Each point is reached from the start by the listed moves, each made once or not at all, plus a little noise. Say if it took an odd or an even number of moves. Then give how often each move was made.

Moves:
(1): [53, 22]
(2): [1, 9]
Start: [-3,  7]
Points:
[-3,  7] => even (0, 0)
[50, 29] => odd (1, 0)

Moves:
(1): [-27, -28,  -8,  13,   7,  32, -12,   3,  -9,  -4]
(2): [  7,  -1, -29, -31,  41, -22, -10,   0, -15,   1]
(3): [ 22, -38,  14, -10,  12, -11,   1,  -6, -21, -61]
(4): [ 15,  22,  25,  -2,  12,  -5,  -9,  23, -15, -17]
(5): [  1,   2, -24,   8, -23, -28,  20, -13, -21,   8]
(6): [ -1,   5,   4,  11, -19, -31,   7,  -8,   5,  32]
(7): [-11,  -6,   4,  24,  16, -24,  33,  12, -13,   7]
(8): [ -6,  17,  -1,   0,   6,  12, -12, -30,  -1,   5]
(9): [13, -6,  0, 15, -9,  3,  3,  5,  6,  8]
Start: [  2, -11,  -6,  11,  -2,   1,  11, -11, -14, -14]
Points:
[ 20, -40,   3,  47, -15, -28,   8, -38, -67, -44] => odd (1, 0, 1, 1, 1, 1, 0, 1, 1)
[ 50, -28,  11,  30, -26, -71,  32,  -7, -55, -42] => odd (0, 0, 1, 1, 1, 1, 0, 0, 1)
[ 13, -52,  16,  37,   9, -67,  52, -11, -42, -36] => odd (0, 0, 1, 0, 0, 1, 1, 0, 0)
[  5, -33,  29,  24,  17,   1, -14, -29, -54, -60] => odd (1, 0, 1, 1, 0, 1, 0, 1, 0)
[ 27, -47,  -2,  -5,  69,  10, -30, -12, -66, -80] => even (1, 1, 1, 1, 0, 0, 0, 1, 1)
